Each row is a point. Any point is a mix of the corners, with weights that add up to 1. It lies inside the corners' shape when no weight is negative. Is each point inside? If not, which corners have a negative weight?

Corners:
(1): [23 52]
(2): [10  3]
(3): [-46 -24]
Points:
[-24 -12] => inside
[-40 -19] => inside
[12 19] => inside
[37 34] => outside (3)
[7 6] => inside
[33 57] => outside (3)

Corners:
(1): [ 59  -4  -6 -13  23  -8  -6   3]
(2): [ 18   5  25  16  34  25  30 -25]
(3): [ -6 -25 -28  15 -60   8  -2  31]
(4): [-20 -12 -20  23  29   2  34 -34]
(5): [-14 -10 -27  49 -24 -10 -12  38]
(6): [ 23 -19 -19  14 -41 -25  21  60]
(7): [-12 -40   3  23  34  23  18  -7]
(8): [ 37  17  18 -54  19 -21  -9  36]
(9): [ 34  -3  49 -26  40 -30  -2 -31]
Points:
[ 10 -17  -5  18  -4  -7   6   6] => outside (8)
[21  3 13 -7 16  2 10  6] => inside
[20 -3 -5  3  0 -7  6  7] => outside (7)
[ 24 -19  -4  25   4  -5   2  20] => outside (3, 4, 8)
[ 14  -8  -2  -2   3 -11  10  11] => inside
[ 10 -10  -7   5   0  -9  13  19] => inside
[  3  -7 -13  21  -8  -9  -5  27] => inside
[ 21  -5   9   1  23 -12  17   0] => outside (3)

Corners:
(1): [  6 -22  -9  18 -36  -7 -28  33  16 -51  19 -39 -29  -3]
(2): [-10 -52   3 -44 -35   1   3 -10   5 -29  14  25  22 -37]
(3): [-13   4 -13  39  22  48 -13 -34  -2  16  25  21   7 -36]
(4): [  8  22  -4  28  19 -15  30 -12 -42  40  12  24  47  28]
(5): [ 10 -55  22   3  39 -18  -5 -17 -31  14 -39  -1 -50  50]
(6): [ 22   7  13   8  22 -28  38 -18 -48 -57  26   7 -31 -11]
(7): [ 32 -34 -12 -45  -9  47 -22 -43  -1  37  23 -38 -54  43]
(8): [-21 -40  28  48 -11   9  34 -17  38  28  27  44  16  46]
(9): [-54 -45 -14  15  44 -36  42 -33  36  31 -10   0 -20  42]
(10): [-47   7 -22   7  -9 -11  20 -42 -60 -53  19  -2  34  24]
(11): [-34 -10 -36  29  20  58  56  -2  19  30 -13 -37  11  45]
(12): [-11   3 -14 -40  23  55 -19  32  20   5 -12 -10 -41  50]
(13): [ 21  37  26  35  14 -17 -15 -47  10 -45 -36  12  36 -28]
(14): [ 11   5  -3  26 -48 -31   2  24  15 -42 -40  28 -53  -5]
(15): [-43  20  35 -37  -7  41   5 -20 -39  22  31 -24  27 -30]
Points:
[ -2  -4  -6  -2  11   7  -1 -15 -10  -6  -7  -8 -15   9] => outside (8)
[-17 -12   4   3  17  -9  31 -48 -51  16   3  10   2   1] => outside (1, 8, 12, 13)
[ -7   0   1  -3  -4  13   2  -9 -15  -9   5   1  -6   6] => outside (9)
[-13 -20 -12 -34   5   7  13 -16 -36   0  15 -23  -9  25] => outside (3, 8, 13, 14)

Corners:
(1): [-29 -32  18  17 -34  -7 -35  41 -13  38 -51 -42  30  11 -55   8  57  12
  42   9]
(2): [-44 -24 -12   6 -27   4  15  16 -10  23 -36 -34  42  24  24  12  17 -23
  13 -31]
(3): [-43 -39  17  -3  -1 -13  25  -5 -20  59   1  33  46 -16  23   2  -6  14
  29  26]
(4): [ 17 -39  39  -9 -45   9  25 -35  16  -1  26  22  37  31  10  17  39  -8
  52  -4]
(5): [ 15   3 -13 -11 -14 -31  20  22  33 -24  -1 -34 -20 -25 -23 -33 -46  10
  -7 -30]
(6): [-24  27  -9   6 -35   7 -18  14 -36  47  -2 -17  39  28  -4  13 -39  10
 -36 -29]
(7): [ -6  18  21  -1 -20 -35  35  14 -19   8  41 -14 -20  -9   8 -46 -27 -23
  22  36]
(8): [  6 -10  25 -23  40  -1   1  11  11  13  29  30  44  -7  47 -12  57  -1
 -18 -39]
(9): [-17  14  12   6  38   3 -32   8  36 -25  -2 -24 -30  10 -10 -49 -12  11
 -14  26]
(10): [-50  26  19   2 -25  11 -17   8  34  50  21  -6 -18 -44 -15 -29 -19  -7
  14 -26]
(11): [ 43 -29  13  21  12  33 -15  26 -29  17 -28 -42  13 -18  -3  35  29  34
 -16 -10]
(12): [ -2 -16 -26 -56  -2   1  23 -46 -18  -5  35  29 -19  -6  36 -50 -28   4
   3 -16]
(13): [-32  15 -17  -3 -20  26 -13 -48  28  -7  38  45  50 -22  22 -37  24  26
  23  14]
(14): [ 37 -40   8   8 -15  40  38  46  18  16 -21   5  -9  34 -19  -6 -25 -27
  55  24]
(15): [-16   8  29 -39  19   2   8   3 -21 -18  15 -10  31  -3  -7  28  57 -38
 -11 -21]
(16): [ 27  -3  10 -35  16   9 -49  12  44 -39  -1 -40  13  -3  22 -19  33 -32
  30  20]
(17): [  9 -10 -26  20 -17  -8 -27  -4 -16 -12  17  23 -16 -18  -1 -16 -25  -1
 -28  -5]
(18): [-58  13  18  15  51 -20 -17  19  11  46  43  33   5 -51  23  18   2 -13
  60 -31]
(19): [ 24  10  14  22  19  18 -20 -20 -29   2 -29 -26   4  13 -11 -45 -33 -36
  -2   5]
(20): [  3 -30 -34  14   3  -1  27  32  29  20  22 -48  11  25 -45  29  29 -21
 -20 -48]
(21): [ 32  32 -30 -20 -41  -7   2 -12  21  12 -20 -22  -5 -13 -23  -3  35   1
   2  -5]
Points:
[ 54 -43 -24 -28  -7  -8  26  20 -34  -9 -31 -32   3  13  -5  -9  12 -20
 -13 -10] => outside (4, 6, 9, 10, 13, 18)
[-15  -9   1  -2  -8  13  -7   0   9  32  21  24  10 -15 -10   4  22  19
   2 -18] => outside (2, 5, 7, 16, 19)
[-10  -5  -2 -10  34   0  -7 -14 -10  -1  30   8  32 -53  48 -12  33  -1
 -15 -32] => outside (1, 4, 6, 9, 14, 21)
[-10  -2  -5  -1 -19   6 -17  -2  14  19   1 -16  14 -10  -4  -4   1  -2
  12 -18] => outside (7, 8, 9, 14, 15)
[ -9   2   6 -12  21   7   2   5   5   5  14  -6   7  -9  15 -20 -10 -11
   0  -9] => outside (1, 4, 17, 21)
[ 11 -15   3 -12 -24   5  11   0  -7   6  -2 -11  18   5  -4  -6   9  -6
   7  -8] => outside (9, 18)
[-15 -12   2  -5  -4  19  -4   0   0  18 -10 -15  20   7  -3   7  14  -7
  16  -8] => outside (5, 7, 8, 17)
[ -2  -9   9  -3  -8   7   9  11   3  13   0 -12   8   2  -7  -2   2  -9
  25   0] => outside (8, 17)
[-30  14  -1  38   0 -16 -11  32  -1  47 -10 -31 -12 -16 -25 -16 -27   7
 -16 -22] => outside (4, 12, 13, 14, 15, 16)
